Each row is a point. Before rounding, the points of a table are all equally far from one centre. They may lie mostly on one side of it. Where is the centre, to within rounding?
(in the rows, 128 means zero)

Points (8 x 3):
[[171 200 127]
 [109 190 110]
 [180 193 104]
 [132 167  65]
 [113 182  88]
 [113 163  72]
 [ 87 164 118]
 [115 195 126]]
Centre: [148 137 123]

Points, 11 rows:
[[156 134 167 177 114 107 126 217]
 [186 136 162 138  83 134 123 231]
 [169 134 110 130 110 150 145 184]
 [181  99 182 130 121 125 153 194]
 [160  53  97 155  64 104 102 173]
 [174  78 114 152  64 120 134 207]
 [201  93 127 178 119 134 125 191]
 [209 126 173 130 106 109 108 223]
 [152  95 201 120  77 145 144 195]
 [203 121 127 130 121 106 153 167]
 [142  97 116 108  85 173 131 168]]
Centre: [164 113 155 140  83 117  91 155]

Points, 18 rows:
[[ 67 128 168 128 200 102 111 107  79  68 199 117 138 101]
 [ 82 115 193 116 172  33  98 128 109  80 148 125  95  88]
 [ 59 136 189 100 176  75 134 112  86  66 179 136 146 124]
 [ 60 120 182  78 197  90 144 121 118  88 188 112 115 107]
 [ 82 122 173 112 167  25 124 117 110  95 185 163 109 113]
 [ 71 128 182 113 156  40  99 112 112  71 160 147 102  79]
 [ 57 143 185 136 151  47 136 105  84  49 164 136 111 102]
 [ 88 133 169  96 189  84 113 161  84  76 175 122 148  89]
 [ 82 120 183 105 186  55  99 121  85  73 166 145 139 103]
 [ 70 117 191  98 144  58 148 123 104  82 208  99 131 124]
 [ 87 140 159 128 179  54  95 133  99  72 202 131 107  81]
 [ 63 112 209 136 164  60 114 106 115  84 187 137 132 115]
 [ 83 142 167 100 176  31 135 144  91  69 175 121 129 123]
 [ 87 146 173  69 183  67 138 109 140  74 155 120 139 130]
 [ 86 156 172  97 177  43 114 120 103  78 166 145 144 111]
 [ 97 133 167  56 170  68 109 108  98  57 169 128 119 116]
 [ 60 132 181 116 147  72 115  89 122  48 167 124 160 113]
 [ 89 145 145 110 164  56  89 148 103  69 180 153 130  82]]
Centre: [ 99 117 136 133 139 103 130 119 107 102 144 119 106 125]

Points (27 x 24):
[[195 114 109 135 204  99 136 115 101  71 119 145  85 102 115 175 178 163
  123 167 166  39 166 141]
 [188 115 108 104 153 118 146  90 122  71 122 175  98  96 119 162 153 138
   82 195 232  59 158 165]
 [201 117 105 128 175 114 123  89 183  75 151 141  75  67 123 150 201 133
  112 182 222  72 170 139]
 [175 111 124 108 128 145 110  77 117 115 151 123  91  62 131 118 159 161
  104 233 189  56 132 150]
 [192  97  91 145 139 109 111 108 171 125 128 154 109  91 103 143 188 112
  162 210 203  76 164 137]
 [207 103 116 156 116  90 117 105 134  92 160 137  94  78  91 140 190 152
   99 189 203  38 167 127]
 [197 136 100 121 201  84 117 110 162  98 178 119 114  69 109 168 119 133
  113 230 165  43 177 125]
 [182 125 112 129 130 123 143 119 135  94 107 134  92 105  89 156 207 123
  121 170 223  40 150 144]
 [183 136  97 141 160 146 146  83 149 109 182 123 100  98 132 130 154 166
   92 231 196  48 135 164]
 [170 127 123 144 191 120 126  82 177 104 152 137  85 106 110 134 188 133
  125 207 214  50 164 157]
 [169  98  96 118 141 156 121  86 141 134 141 101 123  39 160 114 151 106
  111 184 226  83 181 183]
 [200 127 109  76 171 117 147 122 168  62 118 130 111  74 105 144 183 109
   82 188 207  53 195 135]
 [212 120  91 113 127 135 135  74 131  67 147 138 120  95 130 150 194 164
  109 193 212  89 145 131]
 [174 102 124 150 158 131 114  62 177 110 132 121 102  94 142 155 170 144
  131 207 154 107 115 157]
 [150  99 114 121 148 104 109 137 158  86 124 127 114  66 112 121 165  87
   97 219 209  86 166 167]
 [200 118 126 113 148 107 113  90  99 105 130 123  73 102 130 150 177 136
   91 201 235  60 157 132]
 [158 117 100 114 155 100 159 106 146 128 176 109 110  55  94 124 195 165
  131 229 198  37 185 137]
 [168  77 126 107 170  97 144 118 155 116 168 152 173 124 136  76 168  95
   89 185 167  41 172 139]
 [166 102  88 136 127 103 113  85 178 101 151 154 129 104  85 152 128 114
  103 224 196  77 157 175]
 [230  66 145 127 168 123 136  96 136 109 132 130 123  86 132 175 151 152
  121 203 160  52 173 162]
 [214  94 125 129 169 119 129 106 155 109 131 135 120  84 116 123 162 160
  103 206 211  57 160 186]
 [179 108 108 162 141 154 115  85 136 110 121 128 101  72 163 103 148 134
  123 213 182  69 177 158]
 [182  92 105 112 154  89 166 111 126  70 152 147 127 115 158 163 197 143
  120 206 212  51 156 165]
 [215  80 123 129 207 125 139  86 140  89 133 124 124  93 133 131 168 145
  112 194 192  39 132 139]
 [208 102 117 121 178 116 146  92 140  73 172 122 126  55 115 130 172 145
   94 194 208 131 143 178]
 [174  66 139  83 127 110 139 121 183  89 158 180  86  70 116 114 158 115
  102 147 195  63 140 119]
 [179 135 148 140 183 129 122 137 160  92 142 149 111  92 104 126 162 138
  128 174 193  19 157 127]]
Centre: [170 123  98 108 152 104 150  97 130 126 161 132 111  81 126 142 157 110
 106 155 153  76 160 143]
